Rows are points. The last column is the point's height on a tilted bowl or saddle (a function of degree 2), plus a little noise. Along how many of its main directions does it bend up, bend down or stay straight?
In the rows, zero is written as 128.

Points:
[[122 128 147 128]
 [153 126 171 146]
 [135 136 136 132]
 [142 172 122 161]
 [105  67 170 135]
 [104 163  91 136]
 [111 105  95 133]
 [ 77 144  77 136]
 [135 179  72 177]
 [192 154 104 205]
 [109 123 164 133]
 [180  96 163 135]
 [162 161 147 171]
 [ 76  89 209 188]
 [137 160  64 176]
 [137 101  58 178]
 [172 132  76 186]
 [ 85 128 108 125]]
Directions: 2 up, 0 down, 1 straight

Points, 23 rows:
[[166 142 130 145 138]
 [142  97 169 146 106]
 [ 93  83 159 173  76]
 [109 146 103 122 127]
 [215 140 137 175 166]
 [134 130  95  71 168]
 [152 173 100 123 149]
 [ 64 173 115 127  82]
 [121 151  86 115 148]
 [182 217 106 100 197]
 [ 53 147  81 123 130]
 [108 117 117 154 113]
 [123  55 195 111  72]
 [125 145  87  94 158]
 [132 127 147 127 112]
 [162 173 161 156 168]
 [150  98 108 179 139]
 [132 161 135  86 151]
 [117 134  89 121 140]
 [ 65 110  63 109 186]
 [ 66 189 116 134  82]
 [127 183 116 150 134]
 [155  83  32 135 190]]
Directions: 2 up, 1 down, 1 straight

Points, 48 rows:
[[208 148  86 125 106 146  74]
 [159 175 222  93 206 119 131]
 [106 139 158 176 156 107 134]
 [195 116  48 137 182  90 169]
 [140 108 179 121 153 118 126]
 [149  80 169 119 137 144 103]
 [133 149 162 110 114 108 139]
 [113 117 127  73 153 101 153]
 [174  87  68  97 144 139  91]
 [ 77 129 108 136  77 130 141]
 [175 164 168 117 102 166  87]
 [176 134 156 133 116 135 107]
 [160 148 163 142  72 120 115]
 [121 126 102 106  94  93 144]
 [117 144 147 141 143 125 136]
 [155  67 143 100 112 144  92]
 [ 91 146  64 137  88  93 177]
 [151  80 122 124 134  87 123]
 [ 94 132 155  95 173 122 135]
 [146 149 146 151 143 112 134]
 [ 66  63 109 112 140 143  94]
 [190 121  86 145  51 184  74]
 [163 116 127 155 156 110 125]
 [133  93  86 135 137 181 102]
 [166  99 129 156 124   9 135]
 [180 145 153 216 127  87  82]
 [124 123 145 167  67  88 134]
 [120 172  89  57 113 202  44]
 [149 149 202 105 122 101 143]
 [144 112 203 180  79 143 135]
 [117 138 128  79 105 157 105]
 [ 76 109 181 120  82 151 130]
 [195 167 123 109 155 208  23]
 [137 119 115 104  97  84 142]
 [132  84 105 116 186 166  87]
 [140 152  80  71 194 114 194]
 [ 74 181 187 164  86 127 109]
 [ 68  89 118 115 122 143 115]
 [120 113 195 148  78 171 147]
 [106 155 170 176 183 147  96]
 [136 136 143 161 157  80 152]
 [224 115  40 101 161 156  58]
 [194 152 143 121 127 155  81]
 [109 192  63 175 176 128 194]
 [119 136 111 125  62  96 132]
 [ 94 105 144 175 169 125 129]
 [133 135 124 118 116 133 130]
 [195 147 133 151 145 150  75]]
Directions: 2 up, 4 down, 0 straight

Points (72 x 9):
[[136 177  75 126 139 126  59 120 149]
 [ 80 105  88 141  89 112 126 118 172]
 [ 84 131  84 169 158 122 141  85 178]
 [ 77 167 117 114 141 160 142 122 149]
 [167 168 127 147  98 134 154 124 150]
 [108 101 111 109 113 106  70 157 137]
 [110 102  91 117 123  89 137 138 146]
 [178 141 166 186 109 165  43 156 203]
 [120 177 134 123 115  93 107  59 173]
 [109 134 137 128 150 122 120 158 128]
 [119 118 107 171 139  87 123 170 155]
 [178 147  85 117 149  67 149 138 158]
 [129  77 158 134 110  75  92 159 168]
 [150 145 170  75  70 159 146 195 173]
 [150 111 116 153  98 153 154 134 142]
 [161 114  99 113 101 105 113 167 136]
 [147  71  98 137  89 163 187 112 167]
 [189 109  91 149 128 133 110 153 129]
 [100 162 147 125  84 160 112 189 152]
 [129  83  35 116  81 180 165 162 157]
 [ 96  85 175 121 163 175 149 188 177]
 [159  77 108 170 121  68 111 161 173]
 [ 71 152 178 174 124  91 160 152 179]
 [101 145  78 113 123 170 138 120 141]
 [ 99  93 116 164  67 144 173  73 197]
 [117 209  98 134  63 123 103  94 187]
 [138 156 114 151 117  93 131 141 147]
 [ 79  93 186 123 164 136 114 116 152]
 [176 171 120 127 129  69 141 143 167]
 [136 126 146  97  98 148 137 142 139]
 [121 120 102 131 131 249  76  91 197]
 [100 128 120  79 126 155 128 154 124]
 [ 75 151 140 192 121 147 104 134 167]
 [121  85  83 121 127 137 102 179 132]
 [ 85 132 144 187 112 154  73  87 173]
 [132 235 140  85 122 155 128 147 195]
 [108 155 161 108 139 149 136  97 152]
 [193  54  99  17 119  74 147 173 182]
 [179 206  95  92 130 173 167 156 175]
 [160 181  75 156 102 182  93  90 188]
 [104 115 179 157 154 145  96 106 146]
 [146  77  89 175 132  71 162 106 180]
 [ 98 174 121 135 127 129 121 119 146]
 [113 116 222  49 128 119 132 105 180]
 [119 100 136 134 125  80  93 105 144]
 [127 110  89 113 124 118  97 106 141]
 [118 104 138 160 120 184 102 131 159]
 [159 140  97 134 130 101 105 109 139]
 [180  62  89 146  99 121 167  94 169]
 [159 116 168 106 130 171 136 197 156]
 [126 111 111 137 153 147  61 118 128]
 [ 76 115 189 150 158  23 138 112 187]
 [109 122 172  70 145 188  81 122 149]
 [193 123 125 133 152 156 163 171 131]
 [166 147 167 125 112 146 142  85 152]
 [100 121 101  85 174 114 103 119 125]
 [119 100 143 122 142 120 146  89 146]
 [122  62  96 123 116  84  92 122 173]
 [152 156 114  79 123 145 176 152 142]
 [119  97 113 123 127 132  91 114 135]
 [110 128 110 124 146 117 115 117 132]
 [168 128 168 155 183 152 137 127 147]
 [139  24 138 154 110 181 123 142 212]
 [144  92 117 115 129 157  87 147 129]
 [104 144 114 147 100 150  94 128 145]
 [ 83 162 104 156 128 118 164 112 166]
 [111 163 123 139 145 166 116 135 140]
 [131  41 145  61 123 107 102 152 169]
 [181 143 128  59 170 114 118  94 153]
 [161 151 198 119 139 148  93 136 154]
 [121 178 118 190 142 135 153 156 175]
 [ 83  95 129 147 152  91 103 118 148]]
Directions: 5 up, 0 down, 3 straight

Points, 75 rows:
[[161  79  71 113 176 101 163  76 172]
 [178 148 161  76  92 136 127  89 132]
 [160 167  47 129  76  84  99 107 183]
 [127 129 117 135 180 121  87 187 173]
 [101 158 161 156  21 178 182 135 195]
 [125 157 134 104 112  88 112 156 142]
 [137 111 156 128 223  70  84 163 182]
 [161  64 144 134 162  79 146  63 129]
 [ 85 107 136 147  71 127 103 124 139]
 [103 106 159 160 102 132 171 136 138]
 [147 110 180  95 145 151 117 120 120]
 [192 139 109 182 129  95  85 111 154]
 [178 154 123 147 139 129 100 164 145]
 [135 185  89 162 125 152  49 167 190]
 [ 90 120 120 114 145  93  87  52 156]
 [177  99 168  63  69 132 149  94 134]
 [ 90 145 127  51 129 135 132  86 158]
 [124 129  84 160  82 101  70  76 157]
 [101  94 151 146 179 149  81 159 168]
 [ 99 169  98 104 165 111 162 150 173]
 [206 139  55 121 148 114 113  46 180]
 [ 73 106 141 122 153 168  98 107 155]
 [224  54 124 208 171  36 146 145 196]
 [117 165 106 132 121 119 131 147 149]
 [ 98 150 142 130 138 158 141 232 190]
 [104  45 121 127  80 145 119 132 151]
 [126 108 124 108 108 128 156 110 129]
 [102 119  96 152 136 129  75 118 155]
 [155 163 148 120 151  95 164 103 129]
 [ 97 105 214 111 131 155 110 155 144]
 [139  91 166 165 107 122  91 162 141]
 [120 191 129 152 167 155 168  78 163]
 [ 97 132 166 161  98  98 176 102 140]
 [115 136 129 115  64 184 177 107 161]
 [133  80 172 127 151 155 129 119 123]
 [ 92 129 129 157 144 144 142 127 146]
 [166 144  77 145 133  79 130 175 179]
 [163  58 149 112 136 103 128 168 138]
 [120  99 144 111 171 158  85  97 146]
 [146  98 192 142 157  60  62  70 159]
 [161 138 159 133 178 161 158  88 122]
 [ 97 148 132 110 140 162 197  91 159]
 [130 106 176 116  84  91 114 148 127]
 [152  80 145 155  27  88 130 143 158]
 [126 145  91 148 160 179 145 147 170]
 [178 122 137  84  89  96 127 145 134]
 [109 142 133 193  90 127 126 134 155]
 [ 95 124 113 101 142 132 101 134 143]
 [126 135  88 100 148 130 181 118 159]
 [150 139 190 116 125  99 108 152 126]
 [ 86 127 168 164 126 185  83 134 168]
 [102 133 151 106  73 139  88  60 139]
 [130 106 121 133 116 135  88 129 133]
 [138 180 155 147  87 184 184  79 164]
 [148 125 157  78 197  19  67 126 204]
 [153  41 106 150 124 119 201 106 161]
 [130  69  68 187 163 125 140 189 219]
 [190 141 131 141 174 154 129 171 143]
 [135 142  41 206  48 169 156  80 218]
 [155 155 152 141 105  88 117  69 134]
 [ 54 154 114  96 127 177 151 191 194]
 [121  53 167 164 101 128 172  93 131]
 [122 136 125 164  86 102 195 180 177]
 [139 177 127 186 160 104 158 136 159]
 [120 119 192 103  76 137 103 172 138]
 [ 42 145 126 186  70 115 135 152 188]
 [174 122 209 199 155 136 174 115 109]
 [178 139 124  83 156 149 136 124 137]
 [119 152 160 180 161 208 134 135 172]
 [106  92 160 174 170 137  58 158 179]
 [124 162 131 141 161 104 135 115 142]
 [120 141 141  48 147 128  55  92 167]
 [109 165 139  93 128 126 200  80 159]
 [156  62 132 163 111  98 159  60 133]
 [114 151 113 129  89  92 166 122 150]]
Directions: 7 up, 0 down, 1 straight
